Each point is reached from the start by the listed moves, each made once or not at all, plus a little noise. Is the number of moves made odd or even? Then give how often each move was made.
In the rows, 128 means zero.

Moves:
(1): [185 149 131 122]
(2): [103 210 129 148]
Start: [142 131 159 124]
Points:
[173 233 160 136] -> even (1, 1)
[200 153 164 118] -> odd (1, 0)

Moves:
(1): [185 131 120 121 140 134 121 133 133]
(2): [134 195 143 125 125 124 123 117 133]
(3): [142 102 202 127 134 104 125 132 128]
(4): [141 130 126 227 141 129 120 105 140]
(5): [120 129 123 118 182 127 119 123 120]
(6): [110 130 144 123 134 183 123 133 142]
(7): [135 136 131 139 147 134 222 144 124]
(8): [128 143 123 140 134 108 113 212 133]
Start: [151 145 126 129 108 121 117 121 141]
Points:
[221 148 116 223 134 128 102 103 159] -> even (1, 0, 0, 1, 0, 0, 0, 0)
[178 238 137 249 144 104 183 186 161] -> even (0, 1, 0, 1, 0, 0, 1, 1)
[209 159 135 228 157 189 190 123 171] -> even (1, 0, 0, 1, 0, 1, 1, 0)
[237 212 207 141 148  84 183 219 155] -> odd (1, 1, 1, 0, 0, 0, 1, 1)
[160 124 215 221 132 153 100 107 168] -> odd (0, 0, 1, 1, 0, 1, 0, 0)
[171 229 136 238 123  98  88 171 162] -> odd (0, 1, 0, 1, 0, 0, 0, 1)

Moves:
(1): [190 121 125 127 130 117 137 127 138 136 134 127 116 130]
(2): [139 197 133 128 120 126 124 113 138 125 131 122 132 141]
(3): [123 115 201 141 129 127 130 113 132 114 120 126 123 119]
(4): [130 124 113 211 125 140 121 130 132 137 132 123 118 121]
(5): [132 138 121 128 195 124 123 129 124 117 133 118 129 134]
(6): [135 126 131 122 136 174 131 130 138 135 132 130 124 129]
(7): [113 138 125 138 129 125 212 123 123 127 122 127 136 142]
(8): [126 134 137 130 126 128 131 179 132 120 126 130 116 123]
(9): [114 124 124 126 133 117 132 124 192 141 116 114 127 128]
(10): [126 141 143 126 141 117 130 129 119 202 117 134 119 138]
(11): [126 123 134 128 130 124 129 131 139 141 182 133 128 132]
(12): [129 123 132 135 139 124 124 130 144 120 124 202 127 140]
(13): [139 129 131 133 126 130 126 136 130 135 124 126 178 126]
(14): [125 123 134 130 121 127 123 131 130 128 123 117 130 174]
Start: [ 91 132  76 147 137 145 128 120 145 146  98 127 137 143]
Points:
[157 204 104 170 149 106 211 111 178 239 130 192 177 236] -> even (1, 1, 0, 0, 0, 0, 1, 0, 0, 1, 1, 1, 1, 1)
[163 190 165 249 153 174 215 101 183 247 143 128 158 170] -> odd (1, 1, 1, 1, 0, 1, 1, 0, 0, 1, 1, 0, 1, 0)
[167 210  98 134 213 161 127 108 169 220 100 108 122 224] -> even (1, 1, 0, 0, 1, 1, 0, 0, 0, 1, 0, 0, 0, 1)

Moves:
(1): [176 124 131 140 115 121 133 127 129 117 128 133 132 116 125 118 126 123
 128 132 128 122 127 136 133 136]
(2): [132 177 134 132 127 130 124 123 127 135 132 133 139 124 126 132 135 134
 131 133 124 124 126 119 129 137]
(3): [130 120 170 127 122 124 127 127 121 131 121 129 130 136 122 130 130 128
 132 124 129 129 121 127 123 123]
(4): [122 127 126 167 131 132 120 137 142 120 120 121 135 119 128 135 128 131
 137 129 123 126 124 121 141 127]
(5): [133 125 126 131 170 124 130 123 126 137 127 123 129 121 119 127 134 125
 129 126 125 122 126 134 127 128]
(6): [140 125 136 117 127 175 125 129 122 132 124 131 130 121 123 132 135 122
 128 133 129 132 126 127 124 128]
(7): [128 129 127 138 124 132 158 126 129 133 129 129 123 130 132 135 134 126
 129 125 123 139 129 121 130 123]
(8): [128 133 125 125 129 123 129 160 123 121 136 127 124 129 129 130 130 124
 126 129 121 124 128 130 119 123]
(9): [138 127 133 117 131 124 130 131 187 128 128 130 135 139 134 124 125 123
 135 131 136 124 123 125 126 127]
(10): [137 125 124 133 120 126 122 136 126 185 135 122 135 122 126 132 132 128
 124 130 137 119 130 125 122 121]
(11): [123 116 133 133 127 137 125 121 133 115 179 125 121 123 126 129 129 136
 132 132 126 126 129 137 126 131]
(12): [123 122 121 130 126 123 131 127 129 128 128 159 127 124 128 127 131 129
 135 126 130 134 131 125 119 133]
(13): [125 111 119 122 127 134 136 129 128 121 131 121 185 132 121 127 138 136
 123 132 123 130 123 134 121 126]
(14): [137 134 119 144 131 134 121 131 119 134 131 138 125 178 125 120 124 122
 130 126 121 122 122 131 125 126]
(15): [130 126 131 128 135 125 124 125 126 129 132 131 134 128 176 138 128 126
 130 132 128 124 133 120 135 132]
(16): [138 122 127 127 131 120 120 125 138 122 127 130 128 146 119 191 127 132
 127 127 133 122 134 130 121 131]
(17): [132 129 127 126 120 125 106 121 126 122 127 122 123 130 133 129 188 129
 127 136 119 137 131 125 125 137]
(18): [126 123 133 130 130 129 131 133 121 130 119 133 122 131 131 128 137 170
 126 132 133 125 125 137 132 120]
(19): [135 125 121 122 120 126 133 123 122 126 126 122 129 133 119 126 132 135
 190 119 113 113 137 130 136 121]
(20): [121 123 128 127 131 125 126 128 125 131 119 134 137 128 122 127 124 128
 135 180 119 130 140 123 135 132]
(21): [129 131 123 126 128 131 129 137 117 122 128 123 127 138 126 123 135 120
 139 137 180 137 127 128 122 134]
(22): [135 128 126 129 134 125 124 138 134 140 128 121 127 127 133 126 117 135
 141 130 123 175 126 132 127 132]
(23): [129 127 126 130 134 137 118 121 130 133 126 124 127 132 124 121 132 126
 122 113 131 129 188 125 124 116]
(24): [126 132 132 131 123 131 130 126 130 132 121 134 128 130 136 130 130 123
 124 126 128 127 130 164 134 132]
Start: [133 163 149 127 143 137 156 141 118 123 135 124 127 125 113 146 143 125
 136 132 110 138 128 138 113 132]
Points:
[186 144 179 112 181 142 123 166 159 142 119 165 144 198 143 212 206 110
 233 185  70 160 140 168 102 140] -> even (0, 0, 1, 0, 1, 1, 0, 1, 1, 0, 0, 1, 0, 1, 1, 1, 1, 0, 1, 1, 0, 1, 0, 1)
[174 124 118 112 138 127 147 146 186 180 140 128 194 160  91 199 155 145
 214 115 108 160 199 140  87 116] -> even (0, 0, 0, 0, 0, 0, 0, 0, 1, 1, 0, 1, 1, 0, 0, 1, 0, 0, 1, 0, 0, 1, 1, 0)
[174 132 161 118 173 182 123 120  90 134 120 145 188 209 122 205 249 112
 206 125 135 130 196 170  80 133] -> odd (0, 0, 1, 0, 1, 1, 0, 0, 0, 0, 0, 1, 1, 1, 1, 1, 1, 0, 1, 0, 1, 0, 1, 1)
[168 170 184 153 126 135 130 160 169 179 126  98 209 137 101 157 225 194
 221 148  90 161 114 134 115 126] -> even (0, 1, 1, 1, 0, 0, 0, 0, 1, 1, 0, 0, 1, 0, 0, 0, 1, 1, 1, 0, 0, 1, 0, 0)
[218 130 189 170 180 166 121 167 158  87 175 159 137 180 135 213 225 106
 178 159 146 129 111 136  89 152] -> even (1, 0, 1, 1, 1, 1, 0, 1, 1, 0, 1, 1, 0, 1, 1, 1, 1, 0, 0, 0, 1, 0, 0, 0)
[188 147 154 175 174 172 119 178 121 129  97 152 125  99 103 139 223 153
 161 190  87 186 192 180 117 143] -> even (1, 0, 0, 1, 1, 1, 0, 1, 0, 0, 0, 1, 0, 0, 0, 0, 1, 1, 0, 1, 0, 1, 1, 1)
[209 200 154 126 124 171 164 172 148 135 111 158 137 139 118 134 235 153
 225 193 124 192 201 164 103 141] -> odd (1, 1, 0, 0, 0, 1, 1, 1, 1, 0, 0, 1, 0, 0, 0, 0, 1, 1, 1, 1, 1, 1, 1, 1)
[137 126 175 176 130 143 149 177 185 172 176 122 180 136 121 160 233 176
 156 133  98 188 174 176  89 112] -> even (0, 0, 1, 1, 0, 0, 1, 1, 1, 1, 1, 1, 1, 0, 0, 0, 1, 1, 0, 0, 0, 1, 1, 1)
[196 136 148 192 178 124 116 126 195 101 165 162 147 172 148 208 201 111
 170 202  94 121 138 170 122 168] -> even (1, 0, 0, 1, 1, 0, 0, 0, 1, 0, 1, 1, 0, 1, 1, 1, 1, 0, 0, 1, 0, 0, 0, 1)
[154 178 148 191 197 142 129 143 189 188 164 134 145 142 159 225 238 169
 180 209 150 183 199 153 113 148] -> odd (0, 1, 0, 1, 1, 0, 1, 0, 1, 1, 1, 1, 0, 0, 1, 1, 1, 1, 0, 1, 1, 1, 1, 1)
